Every row gives one point. To make a cloud, some directions were put in groups of two or more. Within a group, all points are equally far from the middle, so they leave a hole (a ring in 2 directions, a hollow ball in 3). The other directions are filled evenly. Then the cloud was stretched, turned, moved and blurred a little. Count the holes, and give their numbers of directions, smallest first.
(in the rows, 128 means zero)

Cloud:
[[111 192]
 [113 179]
 [190 147]
 [137 184]
 [145 188]
 [140 173]
 [ 78 168]
 [166 141]
 [145 113]
 [136 114]
 [162  83]
 [178 118]
 [200 153]
 [182 105]]
Holes: 0

Cloud (20 x 3):
[[ 91 175 136]
 [ 65 106 129]
 [ 99 127  76]
 [ 29 132  83]
 [144 142 149]
 [209 129 112]
 [121 122 124]
 [108 177 136]
 [153 100 146]
 [115 162 119]
 [197 115 167]
 [225 121 166]
 [ 85 183  81]
 [108 151  90]
 [169 151 101]
 [171 116  95]
 [ 39 139  66]
 [122  87 161]
 [155 152 128]
 [193 130 123]]
Holes: 0

Cloud, 19 rows:
[[147  73 100]
 [182 107 131]
 [179 128 150]
 [100  68 102]
 [149 152 163]
 [167  77 145]
 [183 109 108]
 [163  72 163]
 [123  73  92]
 [103 111  79]
 [117  73  93]
 [132 137  45]
 [131  88 213]
 [144 147 168]
 [103 138  76]
 [144 126  47]
 [166  74 138]
 [127 133  50]
 [112 177 100]]
Holes: 1 (2)

Cloud (29 x 4):
[[138  96 169  58]
 [133 159 191  59]
 [109 193 175 158]
 [141  73 128 140]
 [111 138 175 158]
 [109 146 196 128]
 [ 93  71  66 107]
 [179 149 138 102]
 [123 213 160 150]
 [122  56  60 113]
 [ 92  81  77 151]
 [119  92 129 166]
 [142 103 176 125]
 [ 72 111 108 121]
 [173 157 161  86]
 [118 209 161 156]
 [ 90 134 142 166]
 [112  91 167  68]
 [153 137 128 191]
 [148 165 194 148]
 [149 178 187  78]
 [175 149 112 107]
 [ 95 164 108 183]
 [121 136 195 132]
 [115  74  93 162]
 [140 192 102 155]
 [109 112 178  61]
 [156 112  97 184]
 [132 186 166  73]]
Holes: 1 (4)

Cloud, 54 rows:
[[104  95 125 190 164 206]
 [107  61 147 162 177  78]
 [ 83  66 152 180 123  65]
 [151 154 170 133 130 179]
 [129  81  78  86 153 105]
 [ 71 146 139  70 134 108]
 [180 140 131 170 144 142]
 [164  82 128 218 163 133]
 [133 102 165 102 155 169]
 [136 150 121 110 193 189]
 [ 89 129  76  65 167 127]
 [147  34  99 134 127  99]
 [143  89 155 114 113  60]
 [122  81  75 120 156 162]
 [ 95 115 154 163 199 102]
 [ 87 101 143 153 186  72]
 [177 111  95 146 132 116]
 [149  46 149 147 113  71]
 [128 113  95 109  74 138]
 [ 88 105 101  74 176 111]
 [124  57 148 142 162  76]
 [111  87 146 249 160 130]
 [117  90 152 221 190 115]
 [134  62  82 109 146 148]
 [ 86 139 148 158 193  84]
 [143 153  81 164 189  96]
 [109 161 129 186 193 153]
 [172  93 160 203 109 121]
 [101 139 105  45  91  92]
 [115 199  90 139 153 156]
 [134 101 153 161 182  79]
 [144  59 115  80 108 119]
 [140 104 133 195  84 103]
 [ 77 129 132  63 113 102]
 [162 116 142 156 149  74]
 [129 101  97  61 159 143]
 [113 109 141 145  94  51]
 [ 92 178 126 135 177 173]
 [170 160 149 157 130 161]
 [126 157  90 141 109 145]
 [159 134 118 137 162  64]
 [ 76 128 140 107 193 109]
 [157 104 163 149 117 207]
 [ 92 130  71  91 144  60]
 [117 127  72 161 133 118]
 [135  87  64 141 156 135]
 [130 144 163 177 111 176]
 [137 127  90 197 179 135]
 [121 141 100 150 105  73]
 [128 151  82 172 179 159]
 [ 73 105 112  85 163  94]
 [103 114 104 120 182  45]
 [119  58  80 182 141  99]
 [ 82  96 164 181 178 149]]
Holes: 2 (2, 3)

Cloud:
[[104 145 108 175 143 149]
 [192 145 104  88 185  89]
 [127 134 123 207 145  98]
 [139  98 102 182  96 149]
 [176 196 118 143 128  99]
 [136 117 164 171   7 123]
 [135 136 151  69 162  93]
 [202 155 117 137 134  80]
 [181 140 141 189 109  82]
 [ 86  80 116 139 158  99]
 [215 101 124 129 158 118]
 [121  73 176  81 131 134]
 [141  61 125  84 122  77]
 [177  93 143 170 119 172]
 [ 93 124 187 155  41 104]
 [ 99 151 111 168 164 135]
 [148 139 169  72  76 143]
 [159 113 113 124  29 106]
 [177  90  85 100 131 158]
 [163 183 134  95 163  99]
 [164 129 119  98 182 187]
 [113  53 103 137 115  89]
 [ 92 176  93 148  82  87]
 [ 97 105 177 185 113  90]
 [104 160 112 182  96 149]
 [169 169  65 103 118 112]
 [151  76 131 106 184  86]
 [173 138 139 124  30 127]
 [104 109 193 175  38 107]
 [193  96 117 132 163 166]
 [141 180 110  98  89 158]
 [117  93 156  56 124 115]
 [120 120 132 192  90  41]
 [142 168 101  88 206 143]
 [122 132 130 163 187 134]
 [ 65 135 144 123 138  95]
 [ 68 168 107 138 111 106]
 [214 155 127 134 101 115]
 [123 120 107  64  87  97]
 [206 170 116 111 141 102]
 [142 160 181 145  72 165]
 [ 93 126 155  81 143  97]
 [155 184 124 102 159  82]
 [ 97  71 165 117 145 109]
 [131  66  88 128 109  72]
 [168 174 166 146  94 102]
 [213  97 114 140 108 147]
 [152 205  89 121 132 117]
 [147 178 145 181 100 154]
 [153 100  84 165 156  69]
 [147 119  70 145 121  51]
 [149  68 137 171  49 148]
 [150  72 120 144  34  96]
 [120  74  94 156 108 135]]
Holes: 2 (3, 3)

Cloud (75 x 8):
[[127 198 201 108  86 129 154 162]
 [109 145 152  27  85 118 103 171]
 [203 102 131  46 162 131 108 169]
 [137 180 179 129 117  45 163 122]
 [ 93 112 118  60 163  72 142  97]
 [106 125 133 110  98  73 139 206]
 [121 101 167 111 159  60 181 127]
 [ 58  97 164 102 137 140  96 156]
 [142 130 122  97  68 161  93  87]
 [ 80  92 123 129 128 153 166 130]
 [120 125 126  64  99 137 115  66]
 [128 127 102  91  95  53 138 157]
 [126  48 148  89 157 189 118 100]
 [141  82 185 121 121 164 123 174]
 [114 134 223  63 106 131 124 155]
 [166  76 119 150 126 168 114 148]
 [116 175 182 103 140  31 146 103]
 [222 107 127  80 168 132 184 127]
 [121 147 165  79  93  71 136 208]
 [ 91  62 118 116 179 128 129 134]
 [175  97 144 132 131  83  96  88]
 [121  81 127  64  68 128  67 173]
 [ 68 173 139  92 121  85  73  95]
 [ 63 124 142  88 114 137  59 108]
 [177 124 142 123 112 166 115 219]
 [144 141 173 152 183 141 148  75]
 [144 134 187  85 159  92  43  68]
 [ 89 170  96 136 121 120 137 118]
 [ 95 157 185  96 167 107  58  84]
 [154 100 150  85 175 163  73 134]
 [123  29 123  96 153  92 147  91]
 [164  85 156  90 188 157  95 133]
 [194 184 150  71 147 137 170  98]
 [ 81 180 149 142  65 127 151 120]
 [174 118 206 113 153 112 144 127]
 [ 81 154 162 156 154  99 148 114]
 [131 103 187 133  80  72 110  83]
 [181 100 192 103 167 134 169 136]
 [127 115 137 139 137  93 103 205]
 [178 123 154 122 119 160 135 222]
 [154 127 133  53  79 108 143 221]
 [122 132 149 142  70 200 108 177]
 [140 121 215  80 176  98 157 120]
 [106  92  83 103 149 101  85 170]
 [150 195 161 116 123 103 178 188]
 [143 117 145 134 121 112 200  83]
 [173 133 162 113  85 126 128 204]
 [ 92 139 153 121 101  81 152  52]
 [113 135 150  67  67  96  68  78]
 [ 97  44 132 112 139 123 131 193]
 [141 105 145 114 107 100 205 125]
 [200 124 148  41 106 122 139 129]
 [147 171 196  66 144  91 153  97]
 [108  91  99 174 118 111  71 105]
 [141  95 189  86  98 102  76  65]
 [168 155 175  67  68 156 176 160]
 [152  72  97 140 119 173 150 197]
 [ 94 178 182 167 138 153 148 125]
 [172  81 124 126 178 105 127 134]
 [111 101 132  15 102 120  60 131]
 [123 140 135  68  65 129  57 149]
 [122 157  79 122 122 120  62 124]
 [173 146 132  97 114  51  74 138]
 [151  74 174  42 161  60 162  78]
 [157 169 117  93 183 139 162 110]
 [ 81  96 132  47  95 161  92 174]
 [150 207 167  91 146 120 118 155]
 [133 132 154  96  67 100 142 205]
 [111  87 144 112 125  54 136  48]
 [139  49 171 100 139 154  99 173]
 [140 111 153 105  88 202 134  86]
 [167 171 186  98 103  68 153 100]
 [128 136 106  63  80 190 123 210]
 [178 118 133 161 159 100 110 122]
 [ 90  67 185 102 165 152 126 132]]
Holes: 1 (6)

Cloud (94 x 9):
[[ 38 185 157 175 179 121 185  91 171]
 [131 112 108 134 134 143 110 170 179]
 [106  76 216 152 163 167 154 114 120]
 [138 153  77 122 161 121 129  76 117]
 [ 88 188 100 109 171 107 153 136  85]
 [137 170  61 135 132 113 201  88 170]
 [114  98 208 107  87 181 151 143  93]
 [183 124  64  99 101 152 126 133  99]
 [ 65 149 186  87 157 147 121 135  76]
 [ 81  82 129 149  87 173 118 121  75]
 [ 84 213  76 197 141 140  88 148 144]
 [104  67 199  84 191  70 106 145 106]
 [137 182 196 114  89 169  74 157 139]
 [ 88 191 192 111  86 112 175  94  69]
 [175 141  72 147  53 100 142  89 138]
 [ 67 135 139 126 100 200 112 130  88]
 [ 84 183 147 128 157 138 125 157 193]
 [ 99 135 100 170  65 151  98 129 151]
 [ 74 147 118 117  64 170  91 138 151]
 [177 154 141 107 167 137 124 144 110]
 [196 175  76 183 126 180 101  91 142]
 [105  92 164 197 116 181  82 126 142]
 [121 183 135 118 102 206  79 155 117]
 [143 190  71 107 114 156 183  78 126]
 [ 97  88 127 139 189  99 162  80 185]
 [163 148 181 127 111 145 180  93  70]
 [151 136  99  89 151 158 144 151  89]
 [ 57 147 108 170 133  91 161  69 171]
 [177 220 153 139 137 151  95 155 143]
 [ 54 153 157  91 168 159 146 177 144]
 [ 57 149 160 100 202 102 129  97 177]
 [ 63 151 141 150  62 111 135 167  98]
 [110  82 182 119 134 194 128 139 101]
 [ 87 115 128  95 166 137 116 132 209]
 [101 163 151  78 144  40 165 129 150]
 [167 153 161  96  87 127 154  55 131]
 [114 214  97 151  66 165 105 180 102]
 [107 190 208 139 169 130 161  88  77]
 [ 91  96 210 106 130 149 191 135 122]
 [122  91 175  83 121  59 155  95  98]
 [114  82  75 141 202  88  96 140 149]
 [114  63 148 111  94 173 155 110 178]
 [ 61 131 214  96 147  89 152 113 163]
 [ 81 180  46 120 136 153 144 103  79]
 [147  79 188  59 125 135 156 140 118]
 [109  87 107 185 135 111  72 130 178]
 [148  80 135  69 137 127 173  91 157]
 [ 55 113 101 172 159 146  54  97 155]
 [205 121 106 118 114 153  67 120 113]
 [171 183 121 141 129  95  67 127 100]
 [ 99 212 101 179 147 139 130 139 190]
 [110 134 122 131 131 148 217 107 189]
 [ 86 116  81  96 165  66 139 110 157]
 [ 93  59 130 145  72 175 145  99 175]
 [ 78 137 153 180 136 130  80 119 187]
 [130 156 137 158  97 190  78 162 143]
 [142 109  85 210  81 148 101  84 199]
 [132 196  78 173 108 205  58 104 155]
 [100 180 175 107 202 159 127 190 114]
 [ 82 118 194 154 193 138 166  89 146]
 [ 85 165  65 143 132 225  91 154 176]
 [ 76 103 128 182 135 100 137  97 132]
 [117  99 216 149  57  81 111 104 132]
 [115 116 113 180  63 111 131 108 113]
 [164 138 114  74 121 147 103 125  94]
 [176 156 199  64 116 102 170 118 140]
 [ 47  92 112 139 153 180 115 135 173]
 [ 73 141 185 152 196 119 156  59 180]
 [117 122 129 151 156  76 102 120  93]
 [ 65 128 217 192 164 129 143 135 136]
 [197 140  86 183 132 104 104  65 138]
 [128 152  98  87  96  99 141 202 136]
 [154 178 215  83 129 121 183 124 130]
 [175 187 117 101  89 102 151 150 130]
 [185 153  36 145 157 173  72 114 142]
 [ 66 162 217 114 209 138 127 137 106]
 [137 135  93 130 105 135 190 112 209]
 [141 115 204 163 104 130  64  95 102]
 [101  94  99 135  79 150  82  84 141]
 [127 142 100 111 143 146 196  79 109]
 [ 88 178 108 158 191 110 149  63 128]
 [ 73  69 122 146 168 177  78  92 125]
 [ 39 148  77 140  76 151 128 153 161]
 [ 98 167 104 159  87 152 177  47 102]
 [126 134  87 127  91 149  77 124  81]
 [137 118 141 101 172 148 134 114 185]
 [ 80 142  47 136  88 148 139 192 140]
 [164 145  69  82 147 123 123 124 124]
 [107 162 161  95 133 118 207  91  94]
 [ 89 118 191  98 108  65 147  80 122]
 [ 70 152 112  85  80 141 104  98 118]
 [159 204  76 155  77 105 114  85 172]
 [135 178 209 115  77 178 150 108 118]
 [174 207 181 142  86  98 111  84 100]]
Holes: 1 (4)

Cloud, 104 rows:
[[145 143 112 148 211 133 103 184 138]
 [158 170 216 103 185 146 114 115 143]
 [178  93 127  97 118 107 142  18  95]
 [179 149  96 123  80 178  98 148 175]
 [132 129 113  96  69 127 164 226 162]
 [107 164  91 206 138  74 137 107 112]
 [179  82 163  94 140  82 125  88 122]
 [167 153 130 187  64  78 171  97  83]
 [113 187 126 156 102  65 148 141 177]
 [118 140 118 148 130 179  81  61 140]
 [148 183 157  54 123 128 127 136 106]
 [ 91 140  66  78 127 121 130  97 148]
 [142 126 193  79 161 156 127 209 139]
 [137 101 144  73  90 138 213 158 116]
 [178 116 134  78 109  70 167 141 202]
 [157 129  77 120 209 107 107 148 159]
 [151 193  98 131 175 119  85  71 128]
 [147 163 155  89 165 181  86 173 224]
 [209 152 179  93 123 174 159 102 190]
 [161 158  52 151 145 146 173 143 133]
 [126 178 144 122 134  99 127  40  37]
 [198 173 149  78 136  94 124 100 117]
 [110 181 100 155  79 181 122 112 136]
 [ 67 129  98  96 116 154  82 159 122]
 [108 160 119 144 104 144  88  48  62]
 [130 143 158 119  72 185 139 218 181]
 [120 202 139  78 123 114 168  87  94]
 [183 123 123  98 192  71 168  89 168]
 [132 205 156 113  97 165 118 189 181]
 [164 171 149 183  74  77 179 119 113]
 [149 111 108 100  92  97 151 198 201]
 [116 119 152 100 134 100  95 209 122]
 [104 105 124  98 167 118 115  67  58]
 [115 133  86  58 166 154 114 117 169]
 [138 195 176 102 123 124 194 119  86]
 [108 186 122 109 177 129  68 166 115]
 [162 140 163 129 194 120 115 196 150]
 [166  77 113 152 142 104 154  48 119]
 [135 178 171 133 154 134 156  52  45]
 [163 145  85 126 206 100 127 130 185]
 [126 142  79  82  82 114 120 179 199]
 [167 156 152 131  42  83 181  62 150]
 [ 98 158 145 145 103 132  52  94 147]
 [111  91 163 104 102 127 173 161 132]
 [113 182  94 197 158 103 151 130 133]
 [118 130  84 134  94 172  82  95 155]
 [185 164 107  91  96  58 184 127 158]
 [113 148  93 169  37 130 166 129 100]
 [141 139  91 214 104 111 112 119 106]
 [ 90  95 161 128 146 142  99 120  99]
 [172 152 156 114 113 193 129  67  82]
 [119 137 132  72  59 104 174 185 132]
 [149 104  94 173 149 154  79  76 110]
 [144 162 168 111 176 123 208 128  95]
 [142 164 211 130 108 183 119 188 138]
 [182 145 170 157 158 134 122 193 149]
 [156 100 136  75  81  98 206 132 166]
 [142 189  76 171 130  87 123  76 163]
 [161 149 183 165 128 131 210 114 105]
 [174 165 169  98 183 107 135  26 111]
 [195 112 149  56 119  82 148  99 181]
 [ 91 148 116  80  66 116 126 129  82]
 [110 170 166 162 150 171  61 103 142]
 [191 113 157 103  76  80 147  48 147]
 [168 172 105 169  72  70 197  61  97]
 [187 112 138 110 108 159  70 187 153]
 [179 147  97  86 151  81 225  86 139]
 [129 151 157 204 154 101 137 128 125]
 [167 128 112  93 118  92 149 178  84]
 [100 147 109 171 180  66 102 107  89]
 [184 104 147 170  77 126 118 151 120]
 [152 142 216 124  73 172 113 118 113]
 [143 162 161 162  94 149  47 111 129]
 [156 173 134  98 143 147  76 184 115]
 [131 139 146 170 156 161  54  77 127]
 [169 124  92  83 143  66 210  58 137]
 [144 148  80 127  68  60 201  46 101]
 [142 100 189  98  88 129 136 101  63]
 [115 154 105 156  40  93 137 117 157]
 [102 131 130 199 101 141 108 167 101]
 [176 129 124 167 149 157 170  80  46]
 [144  92 173  99 123 109  87 166 119]
 [ 83 128  97 123 111  88 134 193 149]
 [195 129 167 125 144 183 114 114 208]
 [216 118 139  79 141 104 184 148 181]
 [146 173 126 166 204 132  71 118 124]
 [122 137 164  88  91 122 162  32  91]
 [100 125 127 191 154 151  88 103  70]
 [152 166  97 127  81 178 201 123 122]
 [144 179 154  72 140 102 133 100  69]
 [103 118  84 144 156  66 178  87 124]
 [149 169 111 150 182 149  73 167 115]
 [171 150  90  86 179 179 119  98 149]
 [177 108 116  97 111  86 141  20  77]
 [119 113 128 127  62 144 147 218 155]
 [141 176  84 114 107  78 179 179 136]
 [200 127 130 149 125 149 220  88 133]
 [ 73 151 131  88 176 119 123 161 151]
 [159 154 178  92 148 205 156 100 151]
 [188 113 113  87 200  96 162 103 168]
 [106 174 198 134 176 116 142 112 122]
 [138 119 149  50  70 153 141 111  99]
 [126 203 146 139 109 106 153 180 186]
 [ 98 154 101 115 139 111 103  35 135]]
Holes: 3 (3, 3, 3)
